Each row is a point. Each table stands for the endless flat space through its points: a line for two points, a plane for three, and so on. The two share one point or none. Which?

First (2 x 4):
[[  9  16 -15  11]
 [ 11  10 -15   7]]
Second:
[[ 25  -2 -13   4]
 [ 21  -2 -14   1]]
They share: no point

First, 3 rows:
[[-29  18  22  32   9  35  23   3]
 [  0 -15  -8  -3  13  11  19   6]
 [ -6   1  10  -1   3  33  10   8]]
Second:
[[-11  -2  34   4  14  24   8 -16]
 [ -1 -12  -1  -4   8  -2  17   1]
 [-19   6  14  20  14  40  20   4]]
They share: [-11  -2   4  10  11  21  20   5]

First, 3 rows:
[[-15  -1 -23 -12   3   9  -9  -8  -4 -16   0]
 [-23  27  -5  10  -5  11  15  20  14 -26  -4]
 [-15  -3 -26 -15  -1   8 -13 -14  -7 -19   0]]
Second:
[[-12  -1 -25  11  -1  17   4   9  19 -14  -6]
 [-12  -1 -30 -14 -21  22   9  19  -1 -19  19]
 [-14   4 -19  11   4  12   1   6  16 -18 -11]]
They share: no point

First (2 x 14):
[[ -4   5  20   2  12   7 -22   3  21 -10 -21  -2   7  13]
 [  0  -7  24  18  12  15 -18  23   1 -18  -9 -10  11  17]]
Second (3 x 14):
[[  4  11  30  16  27  -2 -33   6  -3 -12  -2   0  11  22]
 [  6   1  28  16   2   3 -26  21  18  -3 -23   6 -10  14]
 [ -2  -4  21  11   7   8 -24  11  19  -9 -19   2  -1  11]]
They share: no point

First:
[[ 10  -8  -3  12 -13  -6 -10  33  13   2  35   8  21  10 -17  -3 -19   1
    0  -1]
 [ -2  -8  15   0 -19  30  20   9  19   8   5  -4   3 -14  19 -33  -1   1
   30  29]]
Second (3 x 20):
[[ -5 -11  -3   5 -31  20  -6  15   8  -9  18   4   4 -16  -3  -7  -9  13
    1  11]
 [ -2 -11   3   4 -27  18  -4  17  10  -9  14   2   8 -11   2 -11  -9  10
    5  11]
 [  6  -4   5  20   0 -13  20  27  20  33  29  -8  28  14  -8 -31  -2 -19
   32  32]]
They share: no point

First, 2 rows:
[[ 23  -4  25  -7  25  28   4   8   0  15  22   1 -27 -14  -6  13  34  -5
    3  16  -8   9 -10  -4]
 [ 18 -29   5   3  -5   3  14  13 -25 -15  12  21 -12 -14  -1  23   4 -10
  -17  11   7   4 -20 -29]]
Second (3 x 24):
[[ 36  -9  17   5   5  26  17  16 -16   8  17  16 -22  -7  -7   6  25 -11
   -3  12   0  16 -21  -4]
 [ 30 -22  10  -9   7  13   8  14 -23   3   6   9 -26  -9  -5  15  12  -6
  -14   7   8  12 -24 -16]
 [ 12 -12  31  12  -1  23  16   8  -9  -5  29  16 -10 -15   8  14  36 -19
    9  20 -10   7  -5 -10]]
They share: no point

First (3 x 24):
[[ -5  -2   7  40  -4  22   0  -5  22  14  38  -7  11   5   5 -16 -21 -17
    8  28   7   7   2  -8]
 [-17 -17 -14  13 -19  -2  15  10  10   8   8  -1   8   5   8  11 -12 -17
   17  13  -8  16  14 -11]
 [ -2  -2  -5  28 -10  10   3  -2  10  14  26  -1  11  17   2  -4  -9  -5
   17  31  -8   1  -1 -17]]
Second:
[[-18  -4 -15  17 -10  -3   9  19   4  12  10  -1  -1  12   4   3 -15 -12
   28  31  -5  -6  -1 -17]
 [-21  -5 -20  14  -6  -7   9  25  -1  11   7  -2  -5  12   3  -2 -19 -10
   34  35   0 -10  -5 -16]
 [ -9 -23 -35   5   0 -16  18  13 -16  -4   1  -5  -5  15  -6 -14 -28 -13
   34  20  12   2 -14  -4]]
They share: no point

First (3 x 24):
[[  1   1 -14   9   8  -7  -5  27  -3   8  -4  11 -12  31 -27  14 -13  -2
   -8 -11 -29 -14 -24   3]
 [ -4 -11 -18 -14  22 -23 -20  17 -22 -15  -3 -12 -28   5 -12  11 -25 -30
  -29   4 -12  -7  -8   6]
 [ -4  -2 -15  -2  10 -14  -8  20 -10  -3  -3   0 -16  17 -24  14 -16 -15
  -14  -2 -24 -10 -20   6]]
Second, 3 rows:
[[ 11   7 -10 -21   2 -17 -12  22 -26  -4   3 -19 -20  -2 -17  16  -4 -32
   -4  12 -11 -15 -22   0]
 [  6 -24 -15  -7  15 -32 -30  15  -4  -8 -17 -14 -26  12 -15  15  -9  -4
  -39 -10 -17   2  -2  23]
 [-14  14 -17  -5  13  -2   6  23 -24  -6  11   6 -14  14 -25  11 -29 -36
    1  10 -23 -20 -30 -11]]
They share: [ -4  -5 -16  -6  14 -17 -12  19 -14  -7  -3  -4 -20  13 -20  13 -19 -20
 -19   0 -20  -9 -16   6]

First (2 x 24):
[[ 18 -12  -4  -6 -13 -13  11 -11  10 -19  14   0   3  -8  -6 -15   8   0
  -18  20  -9 -17 -16 -14]
 [ 12  -8  -2 -16 -11 -13   9 -17   6  -9  12   2   7 -18  -6 -11  -4  10
  -16  12  -5 -19 -12 -18]]
Second (3 x 24):
[[  1  -5  -2 -15 -25 -17   7 -13   4 -26  10  -2   2 -23 -14  -7  -5  -3
   -3  20 -10 -17  -1 -29]
 [  7  -6  -2 -12 -20 -13   9 -13   8 -23  10   1   3 -21  -8 -11  -3   3
   -8  17  -8 -16  -6 -25]
 [  3 -16  -6 -26 -18 -37   1 -17 -16  -5  22 -17   5  -1 -36   5   5 -25
  -14  31 -16 -30  -8 -13]]
They share: [ 15 -10  -3 -11 -12 -13  10 -14   8 -14  13   1   5 -13  -6 -13   2   5
 -17  16  -7 -18 -14 -16]

First:
[[ 14  17  17 -17 -12   8   2  11  -6  26 -23  18  10   5 -22 -19 -28   1
  -19   0 -17 -11  21 -12]
 [ 16  13  11 -19  -6   2   4   5   4  22 -19  14   0   9 -14 -13 -20   1
   -7   6 -11  -5  11 -12]]
Second, 3 rows:
[[ 24   3   9 -26  -4   0  -1   5  11  18 -30  12  -3   9 -11  -2 -13   4
    3   6   5  10  11  -7]
 [ 34  -1  17 -10   6  -2  -7   1   1  18 -32  26  -9  21  -7 -12 -33  10
    3   2   3   4   1  15]
 [ 31  -3  15 -28  -5   3  -6   9  10  20 -39  11  -4   9  -7   3 -13   5
    3   4  14  19  12  -6]]
They share: no point

First (3 x 24):
[[  8  14  16 -12 -14  14 -12  24  -6   6 -16  10   1 -17   4 -16  12 -19
  -12 -13 -24  -4 -22 -14]
 [  8  17  19 -12 -19  17 -13  28  -7   2 -11  10  -1 -13   6 -17  12 -22
  -15 -12 -30   1 -28 -14]
 [ 13  13  14  -7  -8   9 -14  22  -1  12 -26  11   6 -26  -2 -17  18 -14
   -7 -19 -11 -14  -8 -14]]
Second:
[[ 10   3  -3 -15   4  13  13  22 -14  -1 -22   9  10 -25  14 -14  -6  -8
  -17 -13 -33  -6  -7  -7]
 [  8  -6  -7  -8 -10  20  17  17 -23  -7 -22  21  -7 -22   2 -30 -11 -10
  -17  -7 -40  -2  -7  -2]
 [  6  20  17 -29   4  -1 -14  19  -4  15 -15  -2  18 -26  11  -4  19 -12
  -10  -8  -5 -19 -28 -18]]
They share: no point

First:
[[ 17  14   8  -1  12 -18 -16  -9  11   0   8   8 -21  22 -12   4 -15  -3
    1  10 -16 -19  20 -16]
 [  8  26  -4   2  15 -18 -16 -18  -4   6  -4  17  -6  16 -24  13  -3 -12
    1  19  -1 -19  23  -7]]
Second (3 x 24):
[[  3  42  -3  -4  24  -9 -14   9  18  18  -7   3  -2  15 -18   8 -16  11
   -2  11  -8  -6  36 -17]
 [  5  18  19  24  22 -27 -22 -21 -18   2  19  -1 -46  29 -10  -2  10 -15
   16  19  10 -40  18 -13]
 [ 20  18  -6 -16   7 -12 -12  -6  22   2  -6  19   4  14 -20  13 -25   0
   -9   9 -25  -5  23 -13]]
They share: [ 14  18   4   0  13 -18 -16 -12   6   2   4  11 -16  20 -16   7 -11  -6
   1  13 -11 -19  21 -13]

First:
[[ -9 -12  -3  21  14  10 -11 -23   1  25 -15   9  -2 -18  13   6 -20  -8
   -2   6 -27   1  -5   0]
 [-18   0 -15  21  -1  22   4 -14   1  10  -9   6  10 -18  25  -3  -5 -20
  -17  -6 -18   7  -8 -18]]
Second (4 x 24):
[[-29  -5 -18  13  13   7 -19  -6 -25   8 -24  21  11 -41  10  -4 -29  -9
  -10   2 -21  -9 -20 -21]
 [-28   1 -28  14  12   8  -6  -5 -12  15  -6  16   1 -17  12  -5 -24 -30
  -19   1 -25  -7 -15 -20]
 [-10 -21  -8  32  -6  26   3 -22   2  -4 -12  -4   1 -25  13 -13   1 -13
    4 -12 -12  -1 -20  -2]
 [ -7  -1 -14  19  -9  21  -1 -12  21  30  -4   7  15  -9  34  14   5 -27
  -20   8 -33  19  14 -15]]
They share: no point

First (4 x 24):
[[-22  -7 -10 -14   1   7   3 -12 -25 -14   9 -19  -8 -23   9  -9  -3   0
    6  16 -21   5 -12  27]
 [-23  -9 -16 -17  -5  11   2 -18 -27 -13   7 -23  -4 -29   3  -7   0   5
    4  16 -26   1 -10  28]
 [-22  -4 -11 -18  12  13   4  -3 -20  -8  14 -20 -14 -16  18  -2   0  -4
   14  14 -20   9  -5  19]
 [-14 -24 -10  -2 -17  -4  11 -24 -27 -19   7 -14   5 -23  -3 -22 -12   5
   -2   7  -8   7 -19  37]]
Second, 3 rows:
[[  7 -15 -33   8   2  -7   1 -12  -8  -1  26  11 -34 -24  12  -5   3  -3
   -1  -9  -9  18 -23  18]
 [  0 -16 -26   2   3  -2   5 -10 -11  -3  23   2 -25 -19  13  -6   0  -3
    4  -5  -8  17 -17  19]
 [-18 -24  -7 -12   8   8  12  -5 -17  -4  17 -20  -3 -10  14 -13  -9  -8
   18   2  -5  19  -3  26]]
They share: [-14 -18 -12 -10   5   8  13  -6 -17  -7  17 -16  -7  -9  15  -8  -6  -3
  14   3  -6  15  -5  21]

First:
[[-17   3  -4 -15 -14  -5 -17  10  20 -12 -15  -3   0   2 -17   2 -14   9
  -14   1  15   9   1 -18]
 [-26   6 -12 -11 -18 -12  -8  16  10 -10 -12  -1  -6  -8 -14  10 -25   9
  -11   5  20   1   1 -25]
 [-18 -13 -15 -27 -23  -5 -23  27   8 -39  11 -30  -3  -3 -19  -1 -23  16
  -23  17   0  -9 -27 -11]]
Second (4 x 24):
[[-29   2 -17 -30 -19 -12 -20  32  34  -4   0  -6  22 -30 -19  -3 -41   4
  -24   3  18 -10 -25 -27]
 [-26   8   0  -2 -13 -15 -16 -13 -11 -31 -18 -15 -32  16 -26  17  -2  14
  -26  -7  13  20  12 -12]
 [-22 -15 -18 -16 -24  -2  -9  25  24   6   1  12  10 -12  -6  11 -29   4
   -2  12   6  -9 -11 -32]
 [-27  13  -1  -7 -12 -18 -19  -9  -6 -33 -18 -20 -27  11 -29  14  -7  14
  -32 -10  17  18   6 -12]]
They share: no point

First:
[[  7   3  22   0 -19  19  -7  -1  -2   7  20 -27  12  -4  24  10 -27  14
   -4  21  29 -11  41 -10]
 [  7 -33  -2   4 -23 -17   1  23  18   7   4   1  16  16  12   6 -11  -6
   20   1   1   5   1 -18]
 [  7 -27  22   0 -44  -6  -7  24   3 -13  -5 -12  -3   6  19 -15  -2 -16
   16  26   4   4  21  10]]
Second (3 x 24):
[[ 16 -14   1   3  -5 -10  17  17  16  -9   7  -6  11 -16  35   0 -34  -5
    2   8  11   5  -2 -25]
 [ -4 -18  -3  15 -21   2  -7   1   0  -1  19  -2  -1   0  23   0 -22  -1
   -6   4  11   5  18  -5]
 [ 23 -11  24 -14 -17  -3   7  25  20  13   2 -25  32   8  16  16 -19   8
   24  19  19 -11  19 -28]]
They share: [  7 -15  10   2 -21   1  -3  11   8   7  12 -13  14   6  18   8 -19   4
   8  11  15  -3  21 -14]

First, 5 rows:
[[-12 -13  -4  -7   4  14 -14  -9   8  -6 -13  40  10   2  30  18   3  21
   21 -10  -2  20  19 -12]
 [-10  -1 -12  36   5  15 -18  15  12  -8  16  14 -32  24  14 -36 -29   8
    8 -36 -26 -26  11  -5]
 [ 22 -26  -2  40   9  17 -20  25  12   0  23  13 -20  -3  16 -27 -17  18
   15 -38   9   7   4 -15]
 [-34  -9   3   6   9   9 -43   9  25  -8 -11  18 -21   9  41  -9 -19  33
   18 -29 -22  -1  24 -15]
 [ 16 -30 -13   4   3  17  -2   7  -2   7   3  28   6  -8  20   5  -2  22
   28 -12  10  21  12 -21]]
Second (3 x 24):
[[ -4 -16 -21  20   0  20 -15   6  10  12   0  14 -12   9  30 -26 -24  13
   15 -18 -17   6  10  -9]
 [-12 -14 -15  22   8  20  -7   0   8   4  10  36 -10   9  30  -6  -6  11
   37  -4 -17   6  14  -5]
 [-14 -15  -6  19  18  12   3  -3   3 -10  17  57 -11   5  22  14   9  16
   58   5 -17  -4  20  -9]]
They share: no point

First (3 x 24):
[[-20 -14   0 -12  35 -30 -14  13   2   9   4  -7  11 -19  -2  34  -1   7
  -15   0 -16   2 -16  -6]
 [-28 -14  36 -20   3 -18 -10   5  26  17 -12 -15 -13   9  10  26 -13  39
    9   0   0 -42 -12   6]
 [ -4 -21  26  11  15  -5  13  -6  31 -21  -6   2  -4   2   9  -6 -33  20
  -14 -35  15 -29 -31  -9]]
Second, 3 rows:
[[-23 -24  28  -5  20 -26 -11   3  15  -2  -8  -6   1  -2   0  13  -5  22
   -1 -21   2 -33 -14 -11]
 [-10 -24  33  -2  24 -26  -7 -12  24   2  -5   8  10   0   2   8  -5  32
    8 -24   3 -39  -9 -18]
 [-30 -14   8 -17   9 -21  -2  13  14   2   0 -12 -10 -10  12  28 -15  17
  -17  -4 -12  -9 -29   2]]
They share: no point

First (2 x 24):
[[  9   7   0 -27  -3  20   9  11   5  11   0 -26 -10 -20  16  23   2  -2
   -6  17   6   5  16   6]
 [ 13  13  -6 -15   7  14   1  21  -1   7  -8 -14  -8 -20   8  17   4  -8
   -8  15  -4  -5  22  10]]
Second (5 x 24):
[[ 36  13   1 -33  16  29 -10  26   2   6   5 -18   4  -8  33  27  21   1
  -26   1  19  19  29   9]
 [ 38  24  14 -19  21  54   9   1  29 -14 -17 -46 -19  -1   7  25  -2   2
  -47 -15  23  -5  26  14]
 [ 32  25  21 -32  20  32  12  15  28 -24   4 -49  -1 -10   0  41  16   8
  -29   1  39  -3  38  -9]
 [-19  -8 -26 -27 -13 -25   1  26 -29  23  11  -4 -17 -52   7   7  -5 -22
   27  50 -18  -8   7   6]
 [ 32   5 -15 -37   6  29 -24  36 -12  26   5 -10  -4 -10  47  21  11  -5
  -22   3   1  33  23  13]]
They share: no point

First (4 x 24):
[[  6  15 -20 -14  11 -18   4  15 -17  11  19  16  26  11   8  -2 -13 -22
   16   7   9 -17  -7  16]
 [  1   5 -32  -7  11 -22   7  19 -16  15  27  18  33  10   3  -1 -18 -30
   13   2  11 -19  -9  22]
 [ 20  22  -5 -34   5 -30 -17  10 -13  -7  20  11  20  16  16   3   1 -13
   22   6   7 -24 -11  -4]
 [  6  22 -17 -16  -3 -22  13  -2  -7  17  16  27  14  22  10   5 -13  -9
    4  20  11 -16 -15  16]]
Second:
[[  8  12 -12 -22   8  -8  11   4 -10   9  18  19  18  21  11  -2 -18 -19
   21  21   8  -8  -8  13]
 [-16  24 -28  -6  20 -24  11  20 -26  21  -2  19  14   1  -5  14 -10 -19
    1   1  12 -32   0  13]]
They share: no point

First, 5 rows:
[[  7  45  41   1  -5  -6   9  17  22  -6   0  -6   2  14  -7 -11 -23  -5
   -3  17 -11  12  32  32]
 [-17  20  52 -13 -14 -17  14  32  -5  17  15 -10  23  18  16  -6   1  11
  -14  14 -26  -3  12  16]
 [-30  17  26  23  -7   6  10   7  -8   9  -4  13  15   1  21  21   5   6
    3   7   2   9  19  21]
 [ -6  -3  30 -20 -25 -19  23  19  -8  28  26 -16  21  24   1 -14  14   8
  -13  -2 -22   0  18  -2]
 [-21  -2  19   7 -23   5  -5   9 -22  20  14  19  31  11  34   7  21  18
  -14   4   8   5   6   9]]
Second, 3 rows:
[[  0   9  16  -2 -25   3 -11   2  -3  10  14  20  24  16  21  -4   4   5
  -19  10   7  14  10  16]
 [ -2  15  28  12  -9  11   5   4   3  16  20  20  24  12  25 -16  10  13
    1   4  13   0  14  24]
 [ -2   7  19   0 -21   5  -5  -2   1  15  19  25  27  15  26  -7   6   4
  -14   9   7  10   6  19]]
They share: [  1  14  19   3 -21   5  -9   7  -4   8  12  15  21  15  18  -7   5  10
 -14   8  10  11  16  17]

First, 4 rows:
[[ 44 -12 -26 -14  31   9  -3 -30 -10 -11   0 -15  -5  29  18  -3 -36  -3
   13 -12  17   7   0 -23]
 [ 19 -23   4   5  22  15  -9 -20   7  -3 -22   9  19  18  11  -3 -10  -1
   15 -13  30  -2  11 -22]
 [ 10  -1   5   6   4  20  35  10 -23 -35  -7 -16  16  30  -4  16  -2  14
    0  10   4  25   0 -17]
 [  3   9 -16  10  22  14  26  11   3 -24   7 -13   4  10 -11  -8 -15  25
    2  15  29  16  23 -19]]
Second (5 x 24):
[[  9 -10  20  27  45  40  10 -20  -6 -26 -29  -5  13  12  -1  37  10 -16
    4  -1  38   8   7 -36]
 [ 20 -28 -22  13  16   9  15 -16  -9 -31 -35  23 -11  -5  -8  -7  -1   6
   -8  -5   9  -1   9   2]
 [ -2  16  12   7   5  13   8  15 -13  20  -6 -15  31  40  18 -17 -14  10
   21 -13  21  26 -15 -25]
 [ 15  -8  18  -3   2  26  17  -1   0  -5   8 -19   9  39  27  -7 -13  14
    5 -11  34  -9   5 -37]
 [  6   5  26  15  15  28  19   1 -12   1  -2 -11  10  39  23   4   1   5
    7 -16  35   2  -2 -42]]
They share: no point

First (4 x 24):
[[ 20   1 -21   5  36   2  19   2  25  33   0  11  14  13   4  10   0 -22
    4 -19   8 -21 -10  27]
 [ 24  -9 -23  25  26  -2  28   1  23  38   2   7   9  13   4  -2  -1 -16
    8 -22   2 -20   7  13]
 [ 22  -1   5  15  10  12  16 -15  27  10 -14   9  -5   1  16  22  19  -4
  -30   2 -22 -34  -3  35]
 [ 26 -16  -3  40  -2   7  26 -16  23  16 -11   3 -11   2  17   5  15   2
  -22  -5 -28 -29  19  15]]
Second:
[[ 23  -8 -25  20  16  10   5  -5  21  20  -6   6 -13  10  19  -6  15  -8
   -5 -17  -7 -21   2  28]
 [ 28 -24 -36  37  -3   7   3   5  -5  29 -11 -15   2 -10  -2   6   0   4
    0  -1 -26 -27 -10   4]
 [ 13 -21 -21  13  18   7  18  -7  19  11  -5   3   2  14  16   6   0 -14
  -15 -22 -14  -9   8  22]]
They share: no point

First (4 x 24):
[[ -4 -21 -13  -3  -9   8   5  -7 -14 -16  -5 -22  -1 -15   6  14  13   2
    2  -6 -10 -30   8  22]
 [  7   0 -21  -6  -2  -5  28 -34   6 -24  13 -10   1   6  32  23  -1   7
   -6 -22  17  -5 -24  16]
 [ -7 -10   1  -1  -2   2   1   9 -40 -22 -16 -36   6 -39  -9 -10   8   9
   -6 -12  -8 -33   1   6]
 [ -5 -25 -32  -7 -10   3  23 -34  16 -14   3  -2  -9  12  34  38   9 -11
   13  -6   5 -16  -3  35]]
Second (3 x 24):
[[  4  -3 -13 -19 -12   4  23 -18 -10 -18  -5 -26  -7 -19  13   8   2  11
  -11 -14   4 -26  -1  10]
 [ 10  -5  -9 -13 -16   3  25 -17 -10 -18  -1 -28  -3 -21   8   4   4   8
  -10 -11   4 -22   4  14]
 [ 16  -3  -2 -13 -21   2  31 -15 -11 -15  -3 -33  -1 -28   2  -5   2   5
  -12  -6   4 -23  11  16]]
They share: no point

First, 5 rows:
[[  7  15  11  32 -24  28   6 -17 -21  -8 -18 -32   8  21 -11  -4  10  17
   -1 -28  16  16   8   1]
 [ -9  36   1  24  -9  -9  -4  -9  -5   9 -12 -27  11  31 -35 -23  22   4
   -2 -15  -7   9  19  34]
 [-10  28   4  24  -2  27  -7 -17  -8 -16  -1 -11   1   8   2   7   7  19
  -19 -20   7  24  24 -10]
 [ -6  25 -13  29 -20  43 -15 -10  -6 -36 -10 -10 -14  -5  -1   2 -23  14
  -21 -30   6  49  19 -19]
 [ -4   9  30  22  -3  32   9 -27 -22   1  -3 -18  16  18  18  24  37  32
  -12 -19  24  -5  17 -21]]
Second:
[[-13  34  -3  23 -28  21 -14 -20 -19  -1  -6 -32  11   7   5  -1  13  18
  -16 -11 -14  11  30 -15]
 [-13  14   5  19 -12  17  -6  -8  -3  -5 -14  -8  -1  15 -11   3  17  14
  -12 -23  10  15  14   1]]
They share: [-13  19   3  20 -16  18  -8 -11  -7  -4 -12 -14   2  13  -7   2  16  15
 -13 -20   4  14  18  -3]
